Rows are points. Each copy is the shape, with its points in the same order, stretched, turned, moved and blurred by noise. Is it also mirrored, or only turned?
In the rows, zero is written as 128.

Shape (9 x 3):
[[142  91  10]
 [107 131 131]
 [113 162 197]
 [180 133 125]
 [132 130 121]
 [173  99  54]
 [135 109 148]
 [116 118 187]
 [177 180 136]]
Copy 1, 9 rows:
[[104  62  52]
 [134 123 145]
 [165 171 173]
 [181 142 102]
 [143 129 127]
 [150  89  58]
 [168 124 141]
 [175 132 176]
 [158 175 107]]
Copy 1 is: only turned
Copy 2 (9 x 3):
[[ 81 241 206]
 [129 129 120]
 [178  80  85]
 [190 152 170]
 [145 144 141]
 [134 208 211]
 [146 111 156]
 [154  69 127]
 [218 159 126]]
Copy 2 is: mirrored
Copy 3 (9 x 3):
[[217 166  41]
 [120 131 105]
 [ 82 135 160]
 [184 154 145]
 [146 149 118]
 [210 159  88]
 [148 119 126]
 [111  98 146]
 [149 194 165]]
Copy 3 is: only turned

Shape (7 x 4):
[[103 125  80 167]
 [159  84 123 113]
 [ 76  63 125  57]
 [190 133  99 112]
 [131 125 100 171]
 [ 54 152 122 149]
 [158 141  56 179]]
Copy 1, 7 rows:
[[111  92 127 183]
 [152 149  63 148]
 [103  99  44  69]
 [204 147 107 156]
 [121 129 121 193]
 [ 67 101 171 131]
 [166  98 133 222]]
Copy 1 is: mirrored
Copy 2:
[[155 155 162  90]
 [128  72 133  91]
 [ 48  94 177  64]
 [144  96  82  96]
 [164 131 146 109]
 [104 180 169 129]
 [191 145 120  86]]
Copy 2 is: mirrored
Copy 3, 7 rows:
[[105  77 124 178]
 [145 124  68 126]
 [ 86  69  52  57]
 [203 117 104 135]
 [119 108 120 182]
 [ 54  80 164 138]
 [169  90 126 205]]
Copy 3 is: mirrored
Copy 4, 7 rows:
[[ 58 125 159 169]
 [134 107  87 155]
 [ 96 132  83  51]
 [165  81 151 165]
 [ 84 123 142 198]
 [ 61 200 166 129]
 [ 90  87 178 195]]
Copy 4 is: mirrored

Shape, 14 rows:
[[150  82 146 130 128 177 149  96]
 [167 170 171  65 138 164 172 106]
 [100  45 117 164 131 138 150 189]
 [179 137 160 103 151  87 121  83]
 [ 84 129 135 141 203 148 163 104]
 [186 146  77 123  96  55 160 114]
 [103  83 119 185 212  74 145  94]
 [117 153  48 141 200 125 160 107]
 [ 74 182  81  70 182  61  74 130]
 [172 113 102 110  91 100  42  96]
 [ 97 135 140 193 104 133 120 184]
 [178 143 133  51 141 157  69 134]
 [ 65  60 160 124 117 130  84 196]
 [ 72 131 104  91  74 139  77 170]]
Copy 1 (14 x 8):
[[140  98 168 111 133 150 185 108]
 [129 137 118  35 165 180 171 111]
 [168 115 173 170  81 113 161 192]
 [162 131 108  74 138 106 160  62]
 [146 117 104 150 205 132 212 157]
 [150 165  64 100  55 146 151  68]
 [192 106 105 186 149  70 222 130]
 [153 129  60 170 172 167 164 115]
 [125 132  14 103 165  51  93 135]
 [116 102 114 100  93  80  86  45]
 [112 200 161 167  99  99 141 159]
 [130 104 136  52 150 117  73  87]
 [132 109 176 125 106  53 114 197]
 [ 71 130 109  99 101  89  90 164]]
Copy 1 is: only turned
Copy 2, 14 rows:
[[137 107 107 126 124 202 131  79]
 [200 186 143 110 148 212 124 125]
 [ 71  39 149 117 128 125 172 118]
 [189 179  92 118 140 150  84 118]
 [ 91 154 134 172 212 151 128 107]
 [214 161  70 152 106 105 170 157]
 [ 88 128  88 169 203  91 118  93]
 [121 152  88 210 209 152 151 168]
 [ 75 239 102 140 168 112 104 234]
 [130 152  67 118  53 168  75 171]
 [106  84 185 171  87  94 114 142]
 [149 161 105  90 108 221  69 203]
 [ 26  86 169  72  92 122 122 146]
 [ 63 151 155 117  53 149 138 197]]
Copy 2 is: only turned
Copy 3, 14 rows:
[[134 106 106  83 149 224 154 124]
 [180 153 143  47 142 166 138  81]
 [107  91 102 108 138 149 153 209]
 [175  81 152 107 128 155 143  67]
 [ 83 132 119  91 215 148 124 104]
 [203 111 120 173 117 120 196  91]
 [ 83  57 128 144 211 134 141 111]
 [127 141  85 165 213 127 126  96]
 [118 128 105 142 130  40  71  56]
 [158  81 114 168  57 179 118  89]
 [ 79 141 163 141 116 132 138 185]
 [188 120 128  90  96 164  72 114]
 [ 78  89 116  73  90 117 103 196]
 [ 98 154  87 106  65 112 107 144]]
Copy 3 is: only turned
Copy 4:
[[130 155 140 166 100 191 155  91]
 [125 186 193 130  85 137 200 151]
 [ 85  44  78 132 128 179 124  89]
 [174 161 159 181 106 108 148 149]
 [ 64 133 152 164 144 107 162 100]
 [177 130  70 162  74 118 165 206]
 [102  99 115 224 172 111 157  89]
 [ 83 134  74 154 179 125 201 150]
 [139 154  57 105 159  16 141 138]
 [208 179  51 142 120 124  98 119]
 [ 53 108 109 140 109 137  72 165]
 [170 175 138  65 134 119 145 127]
 [ 99  70  97 109 108 124  58  66]
 [ 97 145  53  64  98  88  93 113]]
Copy 4 is: only turned

Shape, 13 rows:
[[171 144 149 119 130 144 130  93 127]
 [146  93  89 122 138 124 167 128 129]
 [119 150 156 119 127 119 150 136 120]
 [118 133  97 123 107 125 134 144 119]
 [150 146 114 158 143 117 118 125  91]
 [119 103 148 124 120 140 114  69  99]
 [148 136 141 181  99 120 154 137  90]
 [113 144 138 122 130 131 118 120 249]
 [126 105 156 121 129 164 116 123 133]
 [113 131 151 129 146 137 134 132 136]
 [110 117 109 138 122 166 148 143  99]
 [118 143 157 120 130 120 122 142 133]
 [113 141 153 126 135 144 127  69 117]]
Copy 1, 13 rows:
[[182 162 145 148 169 110 127 128 125]
 [145 110 131 145 108 136 160  84 156]
 [134 127 143 117 136  92 137 151 111]
 [146 108 120 112 105 149 130 122 116]
 [165 140  79 121 142 107 150 113 116]
 [142 154 139 110 176 105  99  81 113]
 [152 159 109 129 104  84 151 104  69]
 [ 91 151 150 176  92 182  74 199 188]
 [137 117 139 156 158 109  90 120 116]
 [117 120 129 139 145 108 117 152 125]
 [132  97 122 132 136 132 138 103  89]
 [132 122 125 119 131 105 108 162 122]
 [125 163 139 117 181 116 115 121 119]]
Copy 1 is: only turned
Copy 2, 13 rows:
[[165 105 168 142 138 116 112 108 147]
 [129  97 107 155 125 137 157 144 184]
 [118 125 157 102 148 109 135 134 123]
 [ 97 120 114 143 110 113 127 131 133]
 [151 134 104 158 132  99 146 104 109]
 [143 115 173 138  97 163 155  88 113]
 [141 173 140 164 112  84 159 143 118]
 [ 73 143 161 118 198 180  56 100 199]
 [142 132 155 113 108 162 118 125 135]
 [126 133 141 109 146 148 129 128 126]
 [124 126 118 147  98 141 138 163 107]
 [117 138 145  96 140 120 124 115 126]
 [138 108 181 136 141 159 132  98 103]]
Copy 2 is: mirrored
Copy 3:
[[130 122 129 112  88 100 117 110 112]
 [104 121 115 100 119 126 168 107 165]
 [138 165 133 132 126 126 144 129 100]
 [142 130 102 133 122 156 153 140 143]
 [147  96 101 110 131 128 137 153 107]
 [119  74 138 155  92 138 139 118 103]
 [137 115 126 117 108 126 175 184 103]
 [104 190 146 154 122  88  61 107 206]
 [103 125 138 128  98 145 106 128 128]
 [109 150 134 127 133 127 120 129 122]
 [ 95 125  97 125 113 166 159 152 121]
 [140 153 141 137 132 133 114 131 118]
 [111 106 125 150 100 112 126 116 100]]
Copy 3 is: mirrored

Shape (17 x 12):
[[124 155 110 155 176  95 105 157 141  56  98 142]
 [ 84 166 134 128  98 172 120 104 158 174 168 153]
 [134 119 115  93 108 124 155 108 133 159 181 125]
 [173 113 139 112 122 212 126  89  89 112  99 115]
 [129 169 237 152 104 155 206  74 128 147 125 160]
 [149 143 155 110  84 127 128 138 152 140 116 122]
 [146 143 147 116 126 137 180 142 113 114 145 109]
 [243  98 131 136 165 124 121  97  90 121  91 170]
 [196  91 129 143 102 163 148 134 128 159 150 151]
 [150  96 118 118 156 124 150 165 140  82 144 134]
 [128 167 134 174 126 103 142  97 108  42 171  95]
 [167 107 150 158 197 121 131 109  95 158 153 110]
 [ 80 154 118 199 122 122 177 140 105 165  82 182]
 [ 97 170 137 152 122 177 115 141 103 127 147 124]
 [117 119 102 172 171 115 137 123 168 146 125 110]
 [145 103 191 112 109 192 181  99 103 129  73 162]
 [145  75 138 104 108  84 108 150 147  76 148 118]]
Copy 1, 17 rows:
[[134 228 126 109 160  99 167 179 152 103 130 111]
 [ 85 116 115 179 159  87  63  91 108  81 195 105]
 [122  77 126 173 133 105 115 141 109 131 129 154]
 [139 104 109 157  76 166 102 108 145  78 140 200]
 [163 116 141 141 214 145  85  58 130 125 232 172]
 [131  86 123  97 139 155  92 134 141  96 135 115]
 [151 107 161 140 155 132 146 138 159 107 152 154]
 [121 153  42 146  96 211 160 172 115 123 150 218]
 [116 104 126 165  95 210 110 157  92 105 147 157]
 [145 164 154 154 142 144 144 199 145 118  87 146]
 [210 174 152 142 151  68 173 104 123 111 146 110]
 [ 88 147  78 196 117 140 191 122 128 185 130 144]
 [ 74 198 181  76 148  93 143 119  96 117 243 114]
 [108 146 148 162 127  94 122  96 141  69 180  87]
 [ 67 189 127 128 146 101 162 135 108 141 121 127]
 [134 114 159 113 130 171  72 118 156  98 174 210]
 [172 133 137 126 119 139 111 203 136 150  47 125]]
Copy 1 is: mirrored
Copy 2, 17 rows:
[[112 125 105 168 116  59 116 127 180 175  95  74]
 [123 163 112 107 158 159 123 123 109 142 181 182]
 [152  97 156 143 130 168 152 114 124 140 142 147]
 [162 118 124  46  74 120  95 125  78 149 149  76]
 [ 90 179 149  14 249 190  76 192 117 186 132  64]
 [148 134 108 140 137 150  85 116  96 155 142  62]
 [113 101 133 109 162 147 141 117 124 146 112  63]
 [226 101 110 120  87  95  97 193 109 211  91  58]
 [222 141  92 117 102 169 141 137 116 153 137  97]
 [138 101 110 144  91 137 159 114 179 161 117  67]
 [139 119 171 108 192  79 114  80 205 152  98  86]
 [160  86  97  92 132 128 130 160 138 158  47 158]
 [121 217 114 132 188 120 140 181 114  87  97 123]
 [120 137  86  92 159 108 118 115 116 102 153 136]
 [124 161 111 139 111 122 163 109 147 165  56 160]
 [111 158 137  27 119 173  86 185  94 148 160  40]
 [168  91 140 173  81 141  99  96 198 138 132  50]]
Copy 2 is: only turned
Copy 3 (17 x 12):
[[149 147 104 112 110  89 161 101 201  64 117 114]
 [137 125 149 121 149 159 120 163 114 168 231 185]
 [166 155 123 127 128 116  87 190  88 165 151 144]
 [ 54 171  93 161 104 150  47 149 145 138 147 103]
 [100  60 133 212  79 128  94 177 133 166 211 147]
 [127 128 120 111  77 140 147 142  94 168 147 125]
 [140 118 129 134  93 115  79 160  96 113 135 108]
 [ 81 179  63 180  73 149 113 215 215 110  80  91]
 [125 150  68 162 111 176 106 202 100 115 145 130]
 [170 145  68 117 137 103 118 139 140  85 105  83]
 [168 143 103 139  73  47  83 131 137  90 155 172]
 [ 87 143 103 165 138  96  96 231 140  95 109 151]
 [114  98 167 224 143 169 133 116 164  93 158 181]
 [107 113 142 127 129 146  91 135 114 110 181 182]
 [131 167 123 160 156  96 156 163 135  85 155 142]
 [ 63 108 104 204 111 162  74 137 149 171 153  85]
 [175 152  55  88 114  78 152 118 110 141  86 112]]
Copy 3 is: only turned
Copy 4 (17 x 12):
[[195 165 139 102  89  99 146 130 162  99 110 197]
 [ 81 192 123 185 123  97 138 156 139 151 106  71]
 [ 75 149 109 144 126 157 133 131 145 119 124 117]
 [116  91 162  73 129 119 137 159 128  73  81 109]
 [ 69 165 141  99 162  46 108  90 188 167 122  81]
 [ 93 150 153 131 147 124 122 153 138 155 120 131]
 [100 120 113  89 136 115 159 124 160 120 136 136]
 [129 102 159  75 106  99  59 150 148  63  79 187]
 [ 63 102 144 123 108 106 107 170 145 129  79 145]
 [126 138 130  93 101 135 157 144 180 104  90 193]
 [160 119 145 105 113  87 180  58 191  73 180 164]
 [163  71  97 116 121 100 116 103 189  71 123 158]
 [111 171 119 118  81  65  96 112  78 187  74 101]
 [125 138 119 144 123  67 164 141 128 117 118 108]
 [159 111 125 130  76 135 130 131 168 144 111 135]
 [ 81 143 159  60 147  95 116 134 132 137  48 102]
 [137 146 160 118 140 161 154 115 177 104 109 214]]
Copy 4 is: mirrored
